Every row gives one point. Each table stands for the endless flat space through its points: a line for two points, a plane for three, and so on. Write the one point that lies in both, or say that there is none.

First (2 x 3):
[[-15   5 -12]
 [ 13  17  12]]
Second, 2 rows:
[[  4   5  -3]
 [-16  29   9]]
They share: [-1 11  0]

First, 3 rows:
[[ -7   4  -5   9  -9  10]
 [-17 -12 -15 -30  -6 -11]
 [-15  11  -2  13   0   2]]
Second (4 x 6):
[[ 16  32  -8  37 -32  -4]
 [-36  38  -8   3  -2 -10]
 [-27 -12 -14 -33  18   2]
 [-24   4 -20 -21   8  -4]]
They share: no point

First, 2 rows:
[[-13  14  12   7   3   0  11  30   5]
 [ -5  10  -4   3   3  -4  15   6  25]]
Second, 5 rows:
[[  0   0  -2  17   0  22  16 -15  30]
 [  9  30 -12  22  13 -16  -7  21  20]
 [-13  11   6   0   9 -14  15  21   6]
 [-25   4  20 -10 -17  20  27  31  18]
 [-12  12   6  10 -20  20  14  18  17]]
They share: [-9 12  4  5  3 -2 13 18 15]

First, 3 rows:
[[-10  -1 -23 -17  19 -14  30 -21 -16  37 -34  -5]
 [-10  -9 -29 -19  19 -27  23 -17 -17  30 -41  -5]
 [-11 -14 -29 -20  17 -32  16 -14 -17  25 -42  -7]]
Second, 4 rows:
[[  6 -16  -5   3  15 -19   9 -32 -17  17 -13  -6]
 [ 10 -16  11  12  24  -3  -2 -29 -20   9 -19 -16]
 [ -8  -2 -11 -19   4  -6  11 -17 -19  19 -29 -17]
 [-44 -18 -11 -32  15 -14   2   8  -4  43 -31 -23]]
They share: [-15 -10 -11 -18   9 -13   9 -14 -14  26 -25 -15]

First (5 x 14):
[[ 10  -7 -26  -2   8  17 -12  -9 -13   9  25   0 -10 -30]
 [ 16  -9  -7 -40  -5  10 -16  15  10 -13  53  10 -24 -20]
 [  3 -29  -5  18  20   5   4   8 -22  14   4  16  -5 -23]
 [  5   8 -21 -41  21 -11  -1  11  -6 -16  47   0 -33 -51]
 [ 14 -45  26 -10  -1   6  -3  38   3  -4  25  35 -10   4]]
Second (5 x 14):
[[  5 -40 -26  19   2   4   9 -10 -29 -26   7 -14 -21 -36]
 [ 10   6 -19  41   6 -26  -1 -15 -24   5  33   0 -17 -43]
 [ 21 -24 -23  -2  16  35  22  45  -8   0  37  22 -37 -58]
 [-31 -29 -39 -14  17 -27  -2  31  -5 -30  13  12 -51 -34]
 [-14   4 -17 -21  28 -20  -3  55  12  13  45  44 -45 -39]]
They share: [  3 -23  -4  -6  14   1   1  13  -9   3  24  15 -17 -25]

First, 4 rows:
[[ -6  -6  20  20  -2  12  28  15 -21  13  -2   7 -19  28 -12   1  20  31
  -15  26]
 [ 23  -7  -3  13  28   4  -1  36   5   2   1  -7   6   2  -9  17  36  40
  -24   1]
 [ 15 -17   7  16  34  39   8  -6  16  -6   3 -35 -32  11 -50  11 -12   2
   -4 -18]
 [ -2  -2  16  18  -2   2  24  27 -23  15  -2  15  -5  24   0   3  34  43
  -21  30]]
Second (2 x 20):
[[  4  -9  -4  10  22  -4 -10  39   9 -14  -1 -24 -13  14 -40  -4  39  39
   -2   5]
 [ 16 -17   8  22  22  20  14  19   1   6  -1 -12 -21  10 -16  20  15  19
  -22   1]]
They share: [ 13 -15   5  19  22  14   8  24   3   1  -1 -15 -19  11 -22  14  21  24
 -17   2]

First, 3 rows:
[[ 24  34  37  -4  12 -24  10 -25   4 -27 -17  26  -4  -9 -18  10   4 -15
  -18 -10 -25  14 -15  24]
 [ 38  36  32  20  42 -39  31 -30   6  -7 -62  10  11 -21 -60  34  37 -17
   -2  -5 -22 -31 -10   4]
 [ 30  36  36   6  24 -31  19 -28   6 -19 -36  19   2 -13 -36  21  18 -16
  -11  -9 -24  -5 -12  16]]
Second (3 x 24):
[[ 20  45  41   3  42 -23  11 -41 -18   2 -24  40 -23 -22 -14  -6  11 -20
  -19  14 -39  -1 -40   2]
 [ 42  21  16  -9   6   3   4 -15   6 -19 -36  23  15 -47 -25  17 -11  -7
   -6  -8  -2  20  -6  29]
 [  9  41  46  12  36 -37  19 -33 -25  -7 -26  39 -24  -6 -14  -4  22 -16
  -26  14 -42  -3 -38   1]]
They share: no point

First (4 x 24):
[[-46 -12  35  -4 -34  16  -4 -18  36  30  23  -1  -4   7  -5  14   7  16
   32 -27   7 -12 -31 -11]
 [ -1  20   9 -17 -16  12 -21 -28  31   0  28   1  16  13 -20  13  30 -38
   37 -10  10   2 -42  23]
 [-13   5  25  -8 -38  24 -26 -49  43  12  47  -3  19  -5  -8  18   7 -23
   51  -5  19  11 -57  10]
 [-15  -8  25  -7 -10 -16   1 -16  13   2  16  19   6   9 -30 -13  30 -20
   15 -32  -2 -28  -8  25]]
Second, 2 rows:
[[ -1 -12  17 -29   6  14  -3 -16  21  16   7 -19   7  15  -5  -9  41 -35
   29 -32  18 -16  -7  -5]
 [-25   4  17  -9 -22   6 -15 -12  21   8  23   5   3  15 -25   7  17 -15
   29 -20  -6 -12 -27  15]]
They share: no point
